Each row of a before or after table is a point. The points were changed in one or more steps. Then noise was added and the rows were shuffled. The steps act on columns, c1 being the first. Name the steps. A step turns or swaps two columns, mirrors them in a line or flattens them onto one, adds a multiple of one to another, or multiplies or shifts one. Angles are multiples of 10 degrees, from the lower column toward the higher: turns from -170 to 170, lines from 10 to 170 but not 90. Use the fewest steps. Two steps may share a column if one is a turn and the other turns, adds or multiplies; they go together, in the order done. Otherwise the lowest column goes first.
(in the rows, 128 means zero)

Before, 9 rows:
[[156  39 124]
 [ 78 132 158]
 [153 140 130]
 [101 115 151]
 [116  66 159]
 [157 147 183]
 [110 113 124]
 [164 105 124]
 [112  53  91]]
After, 9 rows:
[[111 141 117]
 [158 173  55]
 [162  70 117]
 [114 130  55]
 [ 79 101 117]
 [101 116 105]
 [162 141 109]
 [153 122 140]
 [111 196  81]]
Steps: turn c2 and c3 by 120 degrees

Before (14 x 6):
[[140 172 179 132 162 114]
 [118 126  73 133 153 115]
 [143 162 112  82 151 116]
 [132 131 146 114 116  53]
 [153 179 176 152  70  56]
 [ 89 132 106 117 156  48]
 [144 147  81 144 138 115]
 [163 164 127  73  92 111]
 [130 102 105 153 141 128]
 [124 132  76  83 171  72]
 [164 145 128 161  69 132]
 [ 89 177 174 156 118  68]
 [124 189  78  75  84 141]
 [125  91 161 163  72  92]]
After:
[[ 99 168 126  63 123 110]
 [153 128 107 156 129 132]
 [127 132 153 115 125  49]
 [124 114  75 143 148 113]
 [113  90 104 133 153  51]
 [166 118 161 130  58  93]
 [116 167 127 125  61 136]
 [127 127  81 110 186  73]
 [112 151  78 148 137 114]
 [ 71  96 178 147 108  71]
 [ 79 161 172 123  66  59]
 [ 86 150 183 149 153 116]
 [ 99 146 111 101 173 118]
 [ 64 133  75  64 116 141]]
Steps: turn c1 and c2 by 80 degrees; turn c4 and c5 by -30 degrees

Before (14 x 8):
[[129 132 107 115  83  74 112 131]
 [125 115 162 137  77 143  89 116]
 [104 132 115 137  88 150 149 131]
 [143 151 123 126 147  89 119 111]
 [137 105 164  90 115 136 139 193]
 [ 91 148 113  98  97 105  94 153]
 [152 150 110 142  71 137 129 124]
 [148 158 178 138 150 151 159 123]
 [149 154 127 118 249 105 148 195]
 [ 72 133 131 112 187 133 173 117]
 [ 98 122 137  40  70 148  97 125]
 [140 161 136 153 107  52 116 113]
 [ 80 161 120  72 118 135 125 240]
 [ 96 151 150 105 145 146 183 110]]
After (14 x 8):
[[157 131  89 131 113 149 139 127]
 [120 142  72 152 113 135 112 133]
 [114 143 104 149 134  49 140 136]
 [113 123  69  26 131 148 123 130]
 [ 99 111  70 123 162 143 145 122]
 [149 197 114  56 117 134 133 174]
 [195 138 148 112 149 144 118 137]
 [139 177 249 131 125 105  99 156]
 [143 149 153 151 176 152  99 142]
 [194 127 182  98 141 131 146 124]
 [113 139 151 126 124  86 118 134]
 [139 140 113 100 167 133  93 134]
 [113 132  81 117 113  69 124 132]
 [113 153  97  76 112 102 155 141]]
Steps: turn c1 and c7 by -120 degrees; turn c4 and c7 by 30 degrees; flatten c2 and c8 onto the line at 30 degrees; swap c3 and c5

Before, 11 rows:
[[134 100 129 104 149 159 122 126  92 126 118]
 [135 108 142 124 131 143 108 117 114 105 140]
 [133 106 100 123 123 176 135 127 137 128 122]
 [157 121 137 124 148 129 147 132 117 118 136]
 [120 152 115 178 110 163 128 163 141 127 110]
 [136  92  99 112 127 139 134 130 110 105 112]
 [142 108 121 132 149 144 132  98 109 129 112]
 [131 140 112 156 123 149 106 159 161 140 107]
 [138 152 134 109 164 120 135 119 117  94 138]
 [123 126 152 123 146 133 150 134 137  95 113]
 [117 120  94 156 159 139 147 149 145 127 132]]
After (11 x 11):
[[133 112 172 120 129 166  78 134 137 105 141]
 [138 104 159  89 151 205 111 137 146 126 118]
 [137 113 125 159 159 154 177 133 112 128 134]
 [119 125 181 130 147 137 184 129 122  97 113]
 [140 120 149 122 148 169 136 131 149 131 114]
 [126 121 166 125 148 131 175 130 160 119 137]
 [154 136 147 170 110 216 129 124 116 126 111]
 [118 110 130 131 123 248 146 134 131 130 123]
 [120 153 165 108 164 108 146 118 142  93 138]
 [122 128 141 171 124 178  73 126 119 139 107]
 [130  96 128 107 128 154 144 140 142 106 113]]
Steps: turn c1 and c9 by 110 degrees; turn c1 and c4 by -40 degrees; flatten c2 and c8 onto the line at 160 degrees; shift c3 by 30; multiply c6 by 2.5; multiply c7 by 2.5
